Rows are points. The points of each table are mixes of a few directions, plus a little noise. How many directions does each table use, and how many do they share? Where both have some left over, give the other angles between the two spaces (their principal angles), to ten degrees, smallest first.
(in the rows, 128 means zero)

First (4 x 3):
[[138 123  68]
 [111 137 227]
 [133 125 103]
 [131 127 112]]
Second (5 x 3):
[[ 92  86 125]
 [162 162 130]
 [ 79 134 119]
 [172 193 129]
 [133  64 135]]
Directions: first 1, second 2, shared 0; angles 90

First, 8 rows:
[[102 129 143 123]
 [ 66 130  88 112]
 [ 93 129 123 120]
 [ 67 132 205 117]
 [237 124 137 154]
 [179 127 159 141]
 [120 127  82 124]
 [160 126  88 133]]
Second (7 x 4):
[[ 94 126 118 126]
 [194 109 105 172]
 [ 88 168 189  54]
 [ 74 109  87 151]
 [129 146 158  98]
 [117 118 108 143]
 [197 121 129 151]]
Directions: first 2, second 2, shared 1; angles 50

First (10 x 8):
[[135 116 152 156 131 139 123 127]
 [132 126 113 140 119 130 150 136]
 [ 69 166 148  43 132 116 112  94]
 [165 117  63 152 116 119 156 161]
 [ 91 165 110  40 134 103 108 110]
 [147  96 192 198 138 156 111 125]
 [ 73 146 166 100 113 140 160 101]
 [146 128 159 103 172 112  31 117]
 [172  94 128 204 125 144 139 151]
 [149 125  50 141 101 121 189 160]]
Second, 9 rows:
[[155 130 101  44 111 105 151  98]
 [147 103 136 108 123  96 144 112]
 [ 96 196  81 119 129 202  97 154]
 [143 101 145 130 127  96 141 117]
 [136 150  95  75 119 136 130 119]
 [115 168  92 104 126 168 113 137]
 [123  62 209 249 147  92 127 139]
 [125 145 111 108 126 140 124 129]
 [117  97 178 221 143 117 120 145]]
Directions: first 3, second 2, shared 0; angles 30, 90

First:
[[132 130 134 157 134 143 118 123 140]
 [110 125 124 194 172 162 106 121 176]
 [122 127 128 158 145 143 118 124 146]
 [209 157 157  41   7  84 150 132  34]
 [134 131 130 140 124 135 121 127 129]
 [ 61 102  99 130 200 127 136 134 165]
 [157 138 143 145  99 137 118 122 120]
 [129 130 130 156 139 142 114 123 143]
 [ 53 100  91  64 192  94 162 145 139]
 [170 145 144  97  68 113 134 128  86]]
Second:
[[178 115 196 111 183 138  89 144 123]
 [150  79 163 108 192  77  69 117 181]
 [105 108 100 125 123  92 121 109 161]
 [ 63 106  41 133  88  62 140  90 184]
 [142 167 140 138 106 184 159 149  75]
 [137 164 133 140 100 178 161 148  78]
 [136 133 142 127 132 139 128 135 117]
 [119 151 112 138  98 152 156 135 103]]
Directions: first 2, second 2, shared 0; angles 60, 80

First (11 x 12):
[[117 118 130 125  97 134 130 144 147 134 134  96]
 [133 109 153 144 159 117 127 150 128 132 148 115]
 [123 118 157 140 128 130 121 122 134 148 133 103]
 [172 159  69 110 210 130 106 126  77  61 122 249]
 [122 129 163 139 123 136 118  94 130 158 119 112]
 [121 122 131 126 106 137 125 137 141 133 133 106]
 [123 117 153 141 133 117 136 128 132 146 132 104]
 [111 146  80 110  88  94 185 119 127 121 100 136]
 [119 120 141 133 110 130 131 131 140 142 131 101]
 [121 120 144 131 110 139 120 128 141 142 133 101]
 [146 148  87 109 146 144 109 127 110  91 123 186]]
Second, 8 rows:
[[139 138 121 109 130 114 140 108 119 116 131 148]
 [116 114 142 171 144 175  76 165 137 145 121 112]
 [148 134 140  85 118  90 163  85 123 117 151 133]
 [112 149  62 131 119 110 164 143 116 112  88 162]
 [118  94 189 139 105 129 123 138 158 161 160  51]
 [121 134 106 119 112 105 161 128 127 124 118 130]
 [123 131 114 142 137 142 115 141 124 126 115 140]
 [147 128 150 130 158 158  81 116 120 123 141 148]]
Directions: first 4, second 3, shared 2; angles 70

First (8 x 14):
[[114 114 154 115 163 104 126 102 186 111 132  71  71  79]
 [ 86 158 102 116   9 116 181 123 187  94 183 129 220  74]
 [158 118 129 141 178 147  98 144  63 156  95 158 105 184]
 [113 119 147 117 144 108 132 107 181 111 137  81  92  84]
 [131 133 120 131 115 133 131 134 116 131 129 142 145 139]
 [155 111 140 137 195 138  96 134  82 151  94 136  80 168]
 [104 137 125 118  87 114 152 118 176 107 155 107 150  85]
 [162 134 105 149 133 162 108 162  32 164 101 201 161 211]]
Second:
[[144 146  91 119 137 130 127 127  75 127 141 119 149 128]
 [103 113 138 117 139 120 130 121 155 127 126 128 114 122]
 [110  87 193 152  83 151 141 148 232 114  87 142 105 172]
 [127 132  34  94 137 158 141 125  42 114 135 105 173 173]
 [175 150 187 174  97 120 117 149 154 136 121 145 119 110]
 [128 142  49  58 171 100 140 132  50  86 166  64 183 123]
 [139 163 151 161 158  99  95  95 101 186 151 169  88  45]
 [ 99  91 181 149 101 146 133 129 215 132  95 152  93 152]]
Directions: first 2, second 4, shared 0; angles 30, 70

First:
[[113 123 161 115 129 101  97 128 120 120 121 115 149 158 136 131 156 147
  121 104]
 [121 103  86 187 162 155 105 119 145 148 165 115  79 126  95 170 102 118
  124 201]
 [109 148 170 128 160 151 141 153 120 153 182 141 143 144 126 159 135 126
  145 102]
 [151 122 136 147 128 150 152 114 136 120 116 143 179 118 138 117 139  97
  128 119]
 [139 164 162 105 114 107 155 147 106 147 186 126 126 117 148 130 128 137
  166  73]
 [128 106  84 120 123 149 171 165 143 105  79 156  70 110  94  87 127 115
  112 159]
 [167  96 123 144  79  62  96  86 128  96  93  89 148 126 153  96 152 132
  123 119]
 [131 108 152 174 162 169 118 101 143 127 120 136 209 148 132 151 150  95
  114 136]
 [125 164 104 101 120 136 128 114 123 144 133 131 116 104 140 138  82 141
  132 140]
 [ 97 147 104  58 106  96 115 154 117 118  89 128  64 128 118 103 108 174
  113 130]]
Second, 11 rows:
[[128 128 128 131 131 129 127 130 128 131 130 128 129 128 129 131 130 126
  128 129]
 [134 134 113  98 104 117 136 124 128 112  87 132 128 117 136 100 122 135
  118 121]
 [135 135 113  97 100 115 139 125 125 109  85 133 128 116 136  99 121 134
  119 121]
 [128 130 128 126 129 127 129 127 128 128 125 129 128 126 130 127 127 127
  128 128]
 [144 147  86  46  55  92 152 120 124  82  14 142 129  95 151  45 111 145
  104 108]
 [132 135 116  99 103 113 135 124 128 112  89 133 129 117 138  99 121 133
  117 123]
 [134 131 121 115 116 122 131 126 127 120 108 130 126 122 133 114 126 131
  123 125]
 [114 115 158 190 182 154 110 135 132 164 217 117 130 153 110 189 138 115
  146 143]
 [116 116 155 184 177 154 113 135 132 160 207 118 127 151 112 184 138 117
  145 142]
 [110 108 171 217 203 167 104 137 132 176 249 113 126 164 101 217 146 113
  154 148]
 [132 135 117 103 108 118 133 125 128 114  96 132 129 119 135 106 123 134
  120 122]]
Directions: first 6, second 1, shared 1

First:
[[147 121 116  96 173  68 187 130 114 143  48 122  68 121 155 106  65 124
  106 139  90  91 141 133  70 107 123 143 138 176  31 109]
 [ 93 131 105 138 149 124 146 115 149 135 112 138  62  72 168 105  84  99
  178 160 154 135 183 181 160 127  78 146 139 146  50  72]
 [128 143 145 150  59 187  61 150 143 111 191 122 185 149  77 173 211 137
  126  97 159 149 101 100 179 128 134  92 118  50 249 173]
 [112 132 120 135 143 128 132 102 133 130 144 141 124 119 150 112 108 126
  146 145 140 136 146 144 137 138 116 140 129 146 114 104]
 [114 163 125 138  81 161  86 127 158 121 170 134 140 134 108 158 165 128
  133 117 167 133 140 113 176 112  97  94 126  67 199 143]
 [155 107 145 119 161 108 144 104  90 129 142 133 193 173 129 108 126 159
   91 124  88 126  82  97  68 158 190 149 117 177 150 149]
 [136  95 152 151  84 176  87 181 117 113 145 103 166 121  81 156 199 123
  142 102 130 161  87 131 161 144 163 122 120  87 179 162]
 [143 130 115  97 173  72 180 114 118 142  70 131  85 133 159 104  66 131
  104 141  98  93 143 124  72 112 123 140 135 175  53 109]]
Second, 10 rows:
[[136 159 135 125  54 164  84 173 150 118 128 112 123 138  81 185 189 125
  121  93 156 121 120  94 165  87  97  78 130  37 204 173]
 [139 140 153 105 186 120 188  52  71 129 119 165 152 145 194  75  77 154
  174 168 132 133 101  86  42 151  86 185 142 221 114 114]
 [115  94 108 145 157 101 129 135 143 137 134 120 116 109 129 111 107 114
  106 134 102 130 151 182 148 149 180 136 117 151  72  98]
 [109  83 102 149 169  92 132 133 146 139 135 119 114 105 135 105  98 111
  101 138  93 131 158 198 151 156 195 142 114 163  52  87]
 [117 107 107 145 112 121 100 166 162 131 134 106 112 114  97 147 143 109
   97 111 116 126 150 170 178 126 169 104 118  93 113 123]
 [130 132 132 125 131 129 133 122 122 127 127 131 130 132 133 125 126 131
  134 130 130 128 124 119 119 129 120 132 129 133 131 129]
 [114  93 107 143 163  99 135 128 139 137 134 124 118 111 137 106 101 116
  109 139 101 131 150 182 142 153 179 142 117 160  67  95]
 [132 147 128 129  66 154  87 173 153 121 129 110 121 132  84 177 178 120
  114  96 147 124 127 112 170  96 114  83 127  48 183 161]
 [148 181 155 108  53 176 101 148 126 114 122 127 138 152  98 179 186 141
  145 101 171 121  99  52 130  81  55  90 139  51 231 187]
 [139 141 155 104 188 120 191  49  68 129 118 168 155 146 197  71  73 156
  177 170 132 133 100  83  37 152  83 190 144 226 113 112]]
Directions: first 4, second 2, shared 1; angles 60

First, 10 rows:
[[128 106 139 120 114 147 119 123 132 149 133  94 128 112 134 132 124 111
   95 108 121 120 144 129 139 119 143 144 133 139 133 132]
 [112 131 118 126 136 113 132 126 137 113 134 132 142 144 120 105 129 106
  120 123 113 139 113 148 150 106 149 130 152 133 129 123]
 [131  85 137 181 131 162 199 136  61 126   7 157 172 138 104 161 139 159
   93  50 169 167 160 160  91 126 139 106 141  99 132  99]
 [151 114 139 147 114 155 137 133  93 155  77 119 127 115 126 173 131 154
  110 100 156 132 165 128  99 147 107 121 120 115 132 117]
 [134 181 106 123 132  86 106 136 140 131 142 147 111 147 118 136 127 135
  145 160 126 131 114 143 144 135 102 116 141 126 123 116]
 [135 134 132 130 130 130 128 129 126 123 135 139 119 124 132 134 128 148
  158 149 135 121 125 104 107 147 110 125 105 125 124 136]
 [140 216 103  83 116  67  37 131 185 157 229 107  69 131 142 131 116 115
  154 212 101  99 108 120 175 141  79 133 133 148 125 135]
 [ 89  32 165 106 139 186 157 104 151  85 191 100 157  99 156  44 125  86
  139 115  87 102 107  74 121  98 204 171  92 148 132 183]
 [135 146 133 106 128 120 100 124 155 124 188 126  98 114 145 115 124 140
  176 181 119 102 116  83 118 151 105 135  94 137 124 152]
 [123 134 108 163 136 114 165 140  96 122  49 156 161 157  98 146 137 131
   91  82 145 166 132 187 137 110 139 103 172 111 130  92]]
Second (9 x 32):
[[159 142 134 150  90 141 151 106 129 131  68 141 156 141 143 147 137 158
  150 157 148 166 132 113 149 164 128 128 150  98  67 150]
 [116 142 127 136 151  77 110 109 123 137 191 123  90 161 110 103 121  86
  128 138  89 133  91  94 127 115 153 113 125 100 134 106]
 [124  95 122 106 147 111  88 144 138 143 181 120  89 161 137 104 114  68
  104  74  91 106 102 103 141 111 162 166 134 116 136 114]
 [112 128 149  63 134  99 102 107 142 127 198 120 110 129 111 116 108  75
  132  80  87 119 129 106 160  80 140 133  94 126 111 109]
 [ 84  63 105  94 140 157  98 176 143 144 189  64 140 103 148 102 111 114
   50  84 111  93 146 140 117 101 141 162 112 157 219 110]
 [159 152 128 170 129 150 158 139 111 110  41 178 132 120 127 156 149 174
  165 154 176 126 136 164 103 161  98 119 151 149 111 155]
 [115 144 140 113 132 101 129 124 103 141 179 124 131 130 114 121  97 134
  126 146 108 160 134 111 133 137 151 124 130 121 122 132]
 [145 145 116 183 100 166 170 104 148 105  21 130 163 105 138 155 182 180
  152 181 181 124 136 157 110 143  72  85 126 129 125 130]
 [137 140 132 137 130 148 147 141 115 115  85 153 139 105 124 147 132 162
  145 138 159 124 148 161 112 141 105 123 132 156 130 145]]
Directions: first 4, second 6, shared 0; angles 30, 50, 80, 90

First (9 x 32):
[[138 103 130 119 145 116 138 115 128 122 113 114 137 145 113 114 114 102
  145 131 159 166 124 175 111 116 117 136 159 126 109 142]
 [132 115 131 123 136 123 133 122 128 126 121 123 132 136 120 121 122 117
  137 130 141 146 127 150 120 122 122 132 142 128 120 135]
 [146  81 134 110 161 107 147 104 129 118 103 103 145 157 103 103 104  80
  161 134 181 198 120 212  99 107 108 144 182 125  94 152]
 [115 164 124 141 102 144 113 146 128 135 146 147 115 106 147 146 147 164
  103 123  88  75 134  63 149 145 143 116  86 131 153 110]
 [145  80 133 111 161 106 148 104 129 118 102 101 146 159 102 103 104  80
  161 136 183 199 120 214  99 104 107 144 184 125  95 152]
 [103 194 121 151  83 157 102 162 126 141 163 165 104  87 164 162 162 197
   81 117  51  29 139   7 168 161 158 107  49 132 176  94]
 [107 183 121 147  89 151 107 155 127 140 158 158 108  93 157 155 156 183
   90 120  66  48 136  29 161 155 153 111  63 133 167 100]
 [147  78 134 110 161 108 148 103 129 119 101 102 147 159 102 103 104  78
  161 134 186 203 119 219  97 104 106 144 188 124  93 155]
 [117 154 125 137 110 141 117 141 128 134 142 143 118 112 143 140 141 155
  109 124  98  88 132  80 144 141 140 119  98 130 146 114]]
Second, 10 rows:
[[141 153 130 119 145  99 151 154 137 134 151 113 115 126 122 124 115 134
  108 122 128 137 116 126 112 121 146 141 109 114  93 109]
 [127 128 129 128 127 128 129 127 128 128 127 126 127 128 127 129 128 128
  129 126 129 127 131 128 129 129 128 127 130 128 128 127]
 [ 98  65 123 151  88 198  72  66 110 114  75 162 157 136 143 142 158 118
  180 146 124 108 159 131 166 145  82  99 176 162 212 173]
 [109  89 126 140 102 170  91  87 116 117  93 150 146 134 139 134 147 123
  162 140 126 116 148 129 153 139 100 110 159 150 181 156]
 [160 193 132 109 172  55 188 195 147 143 184  89  97 118 111 115  95 140
   74 109 132 148  97 126  84 111 175 159  79  93  38  77]
 [ 93  56 123 151  77 208  64  55 105 109  64 170 160 138 148 141 164 116
  188 148 123 105 163 130 174 144  79  93 178 167 222 180]
 [157 188 132 110 166  61 183 188 144 143 182  92  98 118 112 115  96 139
   77 112 131 148  97 126  88 114 171 156  83  96  48  84]
 [102  75 126 147  92 185  81  77 114 117  84 159 154 135 141 138 155 118
  173 143 125 111 152 127 163 140  92 103 167 157 199 167]
 [146 169 129 113 153  85 163 169 140 136 161 107 108 123 117 120 108 135
   95 117 128 140 108 125 104 117 158 146  99 107  76  97]
 [145 165 129 116 151  88 160 164 137 138 158 107 112 124 119 124 111 134
   99 122 128 139 110 126 106 119 152 144 104 109  81 100]]
Directions: first 1, second 1, shared 0; angles 90

First, 8 rows:
[[ 66 131 135  94 107 102 152 141 149 124 138 137 114 170 153 126 128  96
  115 125 115  97 126 141 117 143 183 160 158 144 128 139]
 [184 124 123 158 148 150 107 117 109 132 119 121 140  90 106 132 129 159
  141 131 139 157 130 116 137 115  77  99 101 114 127 117]
 [ 61 132 135  92 105 100 153 142 151 124 139 137 113 175 154 124 126  92
  113 124 114  93 126 143 117 145 188 163 161 145 130 138]
 [127 129 129 129 128 127 129 126 128 129 128 128 128 127 128 128 128 128
  128 130 127 128 128 128 129 129 127 128 128 128 127 129]
 [ 76 131 133 102 111 106 149 140 145 125 136 135 117 164 148 127 126  99
  116 125 116 101 127 140 119 140 176 154 154 142 128 136]
 [249 121 114 191 167 178  82 105  88 137 107 113 154  45  81 135 131 191
  155 135 153 190 132 102 149  99  21  66  70  97 126 108]
 [192 126 122 162 150 154 103 115 107 133 117 120 141  85 102 130 129 162
  142 132 142 160 131 113 137 112  71  94  98 111 128 117]
 [ 69 132 133  97 108 106 150 141 147 125 138 136 115 167 151 125 128  98
  116 125 116  98 125 140 119 142 180 158 157 143 129 138]]
Second:
[[177 119 119 151 140 142 111 120 111 131 117 125 140  96 109 129 129 146
  139 134 137 142 122 119 138 112  89 103 102 111 126 114]
 [ 86 141 139 113 122 121 140 133 143 125 140 128 118 153 144 129 128 121
  119 120 122 127 140 134 118 145 157 149 151 147 131 146]
 [138 102 113 119 112 108 132 134 122 128 114 140 133 128 126 122 126  98
  129 141 124  84  97 132 138 108 139 125 115 106 122 101]
 [103 100 115  98  98  90 146 142 134 126 118 146 126 153 140 119 125  75
  121 141 116  59  91 141 134 114 173 144 131 112 122 103]
 [ 41 182 165 110 136 140 146 131 161 123 165 114 104 174 159 137 130 149
  112  98 121 178 186 134  98 182 167 169 185 188 140 191]
 [110 172 153 143 154 161 122 119 138 128 151 109 119 129 132 139 131 177
  126 105 134 200 180 121 111 161 111 134 150 165 138 173]
 [126  86 105 102  96  86 141 142 125 127 109 150 132 141 132 116 125  69
  125 149 118  45  76 139 142 100 163 133 116  96 119  87]
 [213 107 110 163 144 146 101 115  98 133 106 126 148  75  96 128 129 150
  146 142 142 140 110 114 147  96  66  86  82  94 123  97]
 [183 150 136 172 165 175 100 109 112 132 131 108 137  83 105 138 131 191
  142 119 145 205 161 109 128 132  59  97 109 133 132 143]
 [ 97  97 113  93  93  84 149 145 136 125 118 149 125 158 143 117 125  66
  119 143 114  49  86 143 134 113 182 147 133 111 121 101]
 [134 153 141 146 149 155 118 119 128 129 139 115 126 117 124 135 130 165
  131 116 135 179 159 120 121 144 103 122 133 146 133 152]]
Directions: first 1, second 2, shared 1
